Every row gives one point. The last column is the point's height on a tilted bowl or saddle (a function of degree 2), plus a little noise. Along how many of its main directions does it bend up, bend down or stay straight?
In the rows, 128 means zero.

Points (16 x 4)
[[130 126 157 129]
 [112  50 113 106]
 [144 119  69 117]
 [163 133 156 124]
 [157  75 119 126]
 [174  30 179 205]
 [ 52  92 115  64]
 [ 11 134 103  37]
 [ 70 105 149  98]
 [107 111 100 102]
 [158 116 145 125]
 [ 51 100 131  73]
 [160 113 131 119]
 [110 145  90 109]
 [144 166 102 104]
 [154 111 118 117]]
Directions: 1 up, 1 down, 1 straight

Points (23 x 5)
[[ 84 145 110 120  81]
 [ 79 178 128 186 125]
 [121 187 106 104  92]
 [113 131 134 194 132]
 [114  76  99 101  85]
 [161 123 106 139 113]
 [168 232 125 123 150]
 [145 137 110 123 109]
 [ 70  64 108  49  46]
 [ 35 128 103 158  94]
 [134  58 229 126 215]
 [ 85 182 136 149 108]
 [150 107 109 196 118]
 [ 68 148 151 112  94]
 [ 98 203 228 134 165]
 [130 134 152 126 126]
 [127 126 166 102 133]
 [106 141 153 159 129]
 [103  84 178 157 155]
 [142 135 156 126 133]
 [ 66 110 102  69  36]
 [101 133 171 164 141]
 [158 155 191 118 164]]
Directions: 2 up, 1 down, 1 straight

Points (47 x 7)
[[203 152 206  75 183 101 125]
 [191  94 155  81  61 168  89]
 [120  97 127  84 169 189 118]
 [165 113 150  88 117 115 122]
 [114 121 105 100 158 122 131]
 [122 103  82 118 100 146 132]
 [ 45 140 136 101  80 182 149]
 [115 155  72 124 132 119 128]
 [ 88  20 145 108  95 116 111]
 [ 99 103 144 137 171 134 119]
 [ 97 102 150 110  99 138 139]
 [161 190 119 154 171 159 135]
 [104 178 115 147 194 105 115]
 [110 136 145  78 130 168 129]
 [156 105 107 102 145 117 129]
 [145 141 174 143 228 188 140]
 [121 108 134 125 152 159 130]
 [ 97 138 105  50  89 155 135]
 [ 96  88 107 140  87 161 135]
 [192  81  98 118 142 148 115]
 [101 153 120 204 120  85  91]
 [ 58 162 189  91 244  12   7]
 [126 174 166 155  90 103 110]
 [ 58 118 133 169 135  83 110]
 [107 135 117 145 171 119 125]
 [112 136 165 104  77  71 126]
 [156  98 124 116 115 174 122]
 [ 79 113 118  93 147 110 128]
 [146 163  79 144  75 190 108]
 [ 57  53 122 112 140 193  97]
 [ 96 114 148 131 108 154 135]
 [199 111 117 126 134 106 117]
 [125  94 102  92 152 122 126]
 [132 111 140  82 211  81 115]
 [ 71 163 150 147  81  73 130]
 [202 125 146  85 153 185 131]
 [102 175 132  85 178 123 122]
 [109 178 168 108 103 152 125]
 [135   7 154 142 104 138  72]
 [133 152 151 138 196 124 135]
 [100 135 137 171 122 173 116]
 [148 184 167  78 146 102 117]
 [117  79 111 118 133 131 126]
 [ 57  98 160 115 106 153 135]
 [133 120 138 192 128 171 102]
 [133  85 187 103 141  45  85]
 [134 105 125 159 123 142 122]]
Directions: 1 up, 5 down, 0 straight

Points (64 x 9)
[[189 160 160 181 162 117 127 170  97]
 [153  96 100 192 161 123 231  98 118]
 [163 114 140 137 107 158 192 184  96]
 [108 121  95 166 168 100 140 212 116]
 [127 231  88 167 125  84 212 147  80]
 [144 150  56 154 145 136 148 127 107]
 [142  82 164  79 160 100 140 116 104]
 [180  77  61 140  35 150 152 119  60]
 [ 89  83 178  75  72 164  95 178  70]
 [109 128  50 140 114 156  85 143  94]
 [153  97 172 113 106 139 101 153  98]
 [213  94  96 159 155 126 116 115  87]
 [106  78 164 152 145 102  69 177 128]
 [127 132 179  77  96 133 193  96  99]
 [188  91 125 154 142 104 149 129 109]
 [151 153  81 114 115 115 113  96  97]
 [135  98 134 129 194 137 159 124 123]
 [197 161  73  90 228 159  55  94  13]
 [185  50 120  79 155 216 151 139  58]
 [149 149 147  94 126 152 108 177  85]
 [ 95 146 198 176  62 145 144 189  90]
 [195  99 145 118 163 172 176 199  71]
 [149  98 171 181  95  93 140 177 110]
 [130 206  65 189  93 120 101 123  87]
 [112 177 133 147 141 140 154 113 126]
 [ 45  40  97  59 120 137 120 126  89]
 [ 43 171 114  97 122 199 154 194  62]
 [165 132 112 124  87  95  97 166  89]
 [129 110 162 113  81 180 164 146  98]
 [178 119 113 159 116 134 107  95 109]
 [ 62  95 146 207 173  90 154  78 137]
 [ 38 178  93 105 205 103  84  71  64]
 [ 81 100 135  87 130 103  82  62  92]
 [ 99  70 194 193 201 154 126  81 126]
 [147 134  87 108 110 141 182 170  90]
 [ 74 108  63  90 145  88 138  81  95]
 [ 94 125 102 180 157 121  46  91 108]
 [ 99 145 192 126 100  95  85 163  96]
 [117  71 156 136 133 161 106 159 123]
 [185 194 138   9 102  96 142 121  27]
 [148 134 115 110 198  70  66 102  75]
 [ 72 106  49 128 189 127 123 148 104]
 [ 97 111 104 194 100 111  85 128 127]
 [ 87 161  54 146 106  82  93 142  91]
 [ 81 111  44 162 110 112 115 124 108]
 [101  46 168 178 100  77  84 199 126]
 [123 123  86 121 120 163 123 130 110]
 [176 149 158 152 135 174 108 143 103]
 [152 122 113 140 111 151  88 167 104]
 [ 79 165 169 162  89 195 205 144  97]
 [103 216 140  79  87 169  93 147  47]
 [102 106 111  91 127 105 122 188 105]
 [182 137 132 114  98 103 192 131  96]
 [112 103  90 161 156 185 139 175 119]
 [142  87 111 199 165 154 132 131 131]
 [166  89 124  77 153 134 113 120  89]
 [111 165 135 149 136 123 113 112 121]
 [100 138  93 127 171  33 193  57  98]
 [ 97 123 160 149 157 193 226 118 124]
 [179  99 106 124 112 145 107 164  92]
 [ 86 164 134 186 136 110 107  76 120]
 [151 206 162 160 124 106 120  95 103]
 [112 169 198  97 133 118  62 146  71]
 [119 146 160 118 164 140 138 149 117]]
Directions: 0 up, 7 down, 1 straight

Points (64 x 9)
[[ 79 114  67 148 124 147  76 103 143]
 [205 158  91  71 105 135 175 147  85]
 [136 159  86 168 185 138  99  87 115]
 [227 175 153 196 137 160 156 118  30]
 [118 127 168 121  36 179 165 138  67]
 [130 193 170 109 234 138 175 112  42]
 [167  73  84 110 147  63  92 120 116]
 [140 158 120 109  91 222  67 174  59]
 [ 94 123  72 167 164 145 119 102 159]
 [161 121 187 119 160  74 115 150 106]
 [131 185 152 145 148  73 158 107 114]
 [129  86 136 149 197 116 101 110 103]
 [134 189 210 161 165 127 185 145  61]
 [201 125 136 109 175 135 132  96  93]
 [ 81 148 137 150  89 143 124 140 114]
 [ 85 135 145 134 120 141 110  96 115]
 [204 117 132 186 129 144 137 169  79]
 [102 136  67 111  73 157 111 154 129]
 [183 108  58 161 111 154 121 111 151]
 [159 136 105 117  95  84 141 156 104]
 [171 131  96 141  47 102 111  92  92]
 [165 135 172 110 127 212 161 143  86]
 [162 165 168 125 122 154 183 100  70]
 [137  31 105  91 163 186 147 100 188]
 [170 157 152 129 175  85 148  73  84]
 [ 76  96 185 104  91  79 177 161  59]
 [123 150  87 134 140 152 165 128 140]
 [161  77 141 147  78 188 157 123 114]
 [160 156 116 107 137 148 133 153 106]
 [164 182 103 145 115 171  98 113  89]
 [169 153 104 155 104  80 152  68 104]
 [ 73 140 116 121  79 131 188 192  90]
 [112 171 106 127 137  89  99  79 125]
 [165 203 130 129  87  93  97  82  86]
 [ 73  66  89 146 123  41  79 112 121]
 [102 118 115  74 120 148 125 129 131]
 [172 163 177 117 137 141  89 200  73]
 [135 142 108 134 174 118 107  95 118]
 [ 99 133 123 145  81 107 113  94 125]
 [114 155  61  54  84 192 100 134 114]
 [103  83 133 118  84 167  86 101 112]
 [174 133 176 137  70 200  93 112  64]
 [ 89  95 123 146 135 146 104 179 106]
 [155 177 117 111 206 145 143 134  79]
 [154  97 106 152 162 198 178 196 116]
 [ 49 115 112 176  57 167  78 137  99]
 [107 163  71 149 170 111 127 249  78]
 [136  97 109 126  79  96 173 106 119]
 [151  69 174 145 165 109  69 146  87]
 [156 145 134 166 121 146 132 195  89]
 [180 103 166 114  91 138 148  43  72]
 [144 133 154  77 116  99 176 140  94]
 [164 173 180 115 188 140  69 164  82]
 [159 111 112 111 165  71 204 149  91]
 [174 151  91 137 119 153 128 136 115]
 [121 137  96  77 210 135 166 115 109]
 [151 107 164  69  87 147 169  93 109]
 [110 138 152  96  57 160 176 133  85]
 [105 160 153 178  97 157 121 125 109]
 [ 47 158  96 158 201 148 104 158  97]
 [155 151 162 163  75  73 108 103 104]
 [146 195 146  79 143 122 157 107  84]
 [191 151 128 102 143 106 128 173  85]
 [121 169 151 141 159 189 118 141  81]]
Directions: 2 up, 6 down, 0 straight

Points (71 x 9)
[[ 26 180 116 173 101 127 172 163 187]
 [122  89 158  31 153 157  73 145 247]
 [138 162  57  71 179 139 128 131 235]
 [136 152 154 167  88 157 155 125 139]
 [ 60 115  71 100 115  85  78 105 145]
 [ 87 149 135  99 171  92 112 107 176]
 [138 100  91  97 152 132 137 198 153]
 [151 184 105 100 134  71  53 162 156]
 [ 94 100 123  86 111 174 117 149 186]
 [ 97  77 181  75 144  86 137 106 160]
 [132  96 128 145  94 155  69 175 168]
 [179 164 218 142 169 140  69 140 114]
 [130 104 138 168  75 121 146 182 135]
 [101 116  63  97 123 115 140 205 171]
 [139 189 123  57 160 102 164 146 202]
 [ 93 184 127 179  69  95 168 156 155]
 [139 148 110 132 173  59 108 115 158]
 [178 180  41 117 124 144 107 102 176]
 [ 99 146 155 135  77  98 113  93 139]
 [112 183 116 103  86 131  99 120 161]
 [104 221 125 131 131  81 117  76 181]
 [216 120 153  94 118 149  43 115 198]
 [203 108  69 150  53 186 147 173 151]
 [108 154 116 185 155 130 103 148 118]
 [172 155  76 121  89  95  91 133 143]
 [107 146 127 144 114  76 127 207 130]
 [130 150  55 152 151 126 156 229 139]
 [120  88 123 115 112 154 103 136 162]
 [110  92 157  89 180 153 161 108 169]
 [131 119 157 184 107  82  78  85 132]
 [ 74  88 137 177 147  76 221  64 148]
 [ 82 186 128 120 131 118 223 136 176]
 [ 94 139 241 117 189 135 142  99 155]
 [157 164  87 153 148 145 118  68 148]
 [151  87 126 180 110 153 110 137 141]
 [107 150 128 173 119 190  91 137 139]
 [ 82 190 153  83 131 123 128  91 199]
 [ 91 137 211 127 179  89 152 142 130]
 [ 97  69  78 189 152 113 121  68 133]
 [179 179 173 138 178 178  88  92 134]
 [123 186  67 190  87 119 141 133 154]
 [190  82 170 124 147 170 152 199 102]
 [128 119 141  34 193  76  88 144 240]
 [ 90 109 153 108 124  94 181 151 123]
 [ 68 109  98 169 108 111  71 100 121]
 [171 107 217 126 149  88  78 106 175]
 [132 139 138 168  85  63 131  79 147]
 [104  93 120 112  93 119 217 103 121]
 [111 128 157  88 105  66 112 158 146]
 [ 41 147 118 106 135 113 100 124 163]
 [141  55 120 127 199 170 168 159 128]
 [101 127 160  77 116  50  97 140 159]
 [141 206 196 186 156 130 165  54 159]
 [124 142 132 111 169 131 149 114 161]
 [132 152 148 108 132 123 111 165 143]
 [150  35  84 107  73 179 119 136 182]
 [ 84 197 183 155  87 138  13 122  88]
 [ 99  57 151 117 198 131 180 195 109]
 [172 148 165 192  90 115 176 152 111]
 [124 137 105 127  86 148 142  90 157]
 [ 96 107 152 149 186 138 125 180 125]
 [176  68 142 134 113 101 144  46 158]
 [ 69 120 132 116  67 185 134 104 173]
 [125 111 144 166 185  79 179 177  96]
 [131  69 123 117  46 142 151  59 138]
 [150  33 139 142  97 135 142 202 149]
 [141  91  82 102 148 105 107 111 165]
 [151 193 116 174 145 236 121 135 136]
 [163 116  95 178 147 146 179 128 112]
 [ 78  51 125 144  27 148 120 144 166]
 [107  91  97  72 103 120 118 140 162]]
Directions: 4 up, 2 down, 2 straight

Points (72 x 9)
[[150 144 116  83 124 163  57 148 182]
 [ 68  79 148 114 167 142 144  96 163]
 [ 71 156 135 121 115 173 121  90 190]
 [173 104 197 146 158 100 126 174 167]
 [170 135  63 114 132  64 113 152 170]
 [117 169 136  94 132 108 136 156 155]
 [111 192 129 145 113 146 131 156 160]
 [128 157 139  87 112 144 122 142 149]
 [153 133 121 119 131 104 107 171 143]
 [151 119  86 106 145 153 126 165 155]
 [119 161  70 144 132 107 131 136 154]
 [113 123 120 151 189  99 157  72 152]
 [180 117 129 155 188  76  79 112 176]
 [ 96 173 173 116  64  69  76 159 184]
 [ 29 115 157 122 106 117 122 207 210]
 [183  89 138 128 249 116 125 169 231]
 [100 122 121  81 124 118 169 113 153]
 [101 147  87 133 117 101  88 101 152]
 [124 189 161 111 138 121 124 141 157]
 [117 141  83 129 144 107 124 133 144]
 [211  93 159 104 129 129 141 126 151]
 [116  79 127 149  74 129  93 110 147]
 [100 126 121 154 165 126 116 144 152]
 [109 117  55 102  64 158 120 135 187]
 [121 172 133 137 154 127 115 141 155]
 [145 157 122 162  69 155 115  97 151]
 [126 118 156 111 107 148  95 145 143]
 [101 132 162 133 180  74 149  84 161]
 [127 123 125 108 137 212 130 126 187]
 [137  59 106 102 151 120 124  87 145]
 [115 130 188 114 159 134 154 159 155]
 [138 120  85 118 116 156 110 121 149]
 [108  53 188  73 153 180 110 187 240]
 [ 89 149 190 120 107 126 124 180 165]
 [170 104 200 105 110 102  85 121 141]
 [ 97 119 203  68 135 154 103 115 188]
 [151 138 150 120 122 115 105 180 140]
 [214 109  96 115 108  78 155 148 158]
 [108 111 151 134 182 155 103 115 170]
 [143 117 141 113 200 152 105 134 179]
 [143 137 143 134 128  57 141  61 152]
 [137 131 190  78 157 107 149 172 163]
 [205 139  71 119 110 100 136 148 154]
 [ 89 152 112  79 136 155 148 106 184]
 [ 57 122 102 101 131  83 114 157 171]
 [129 166 123 124 113 156 143 135 145]
 [134  93 155 167 111 146 146 119 145]
 [131 102 153 150 141 104 129 130 134]
 [127 152 147 160 135 142 128 118 143]
 [136  57 105 122  98  92 139 131 147]
 [158 130 105 150 122 114 155 129 129]
 [137  81 119 133 119  77 115 137 139]
 [149 168 148 172  98 144 123  89 150]
 [ 86 138 139 115 202 170 139 105 201]
 [129 179 139 118 131  82 101 106 157]
 [137  97 114 112 143 119 120  94 135]
 [173 127 126 131 111 124  90 105 132]
 [101 128 114 138 130 133 150 106 140]
 [144 133 174 131  83 110 171  93 149]
 [ 70  76 148  99  87 157 193 138 189]
 [135 123 113 171 126 109  93  84 138]
 [148 127 101 106  80 144 136 153 144]
 [103 158 137 109  84 131 115  68 167]
 [111  91 123  57 130 132  83 143 184]
 [149 116  91  94 146  91 122 152 149]
 [166 108  92 125 143 148 160 189 141]
 [153 120 115 110  85 160 175 126 146]
 [148 129 108 152 135  51  93  91 150]
 [183 156 158  84  86 179 145 153 149]
 [ 60  19 132 120 163 161 142 148 202]
 [149 111 117 198 168 132 135 193 177]
 [162 145 181 112 122 110 112  92 134]]
Directions: 6 up, 0 down, 2 straight
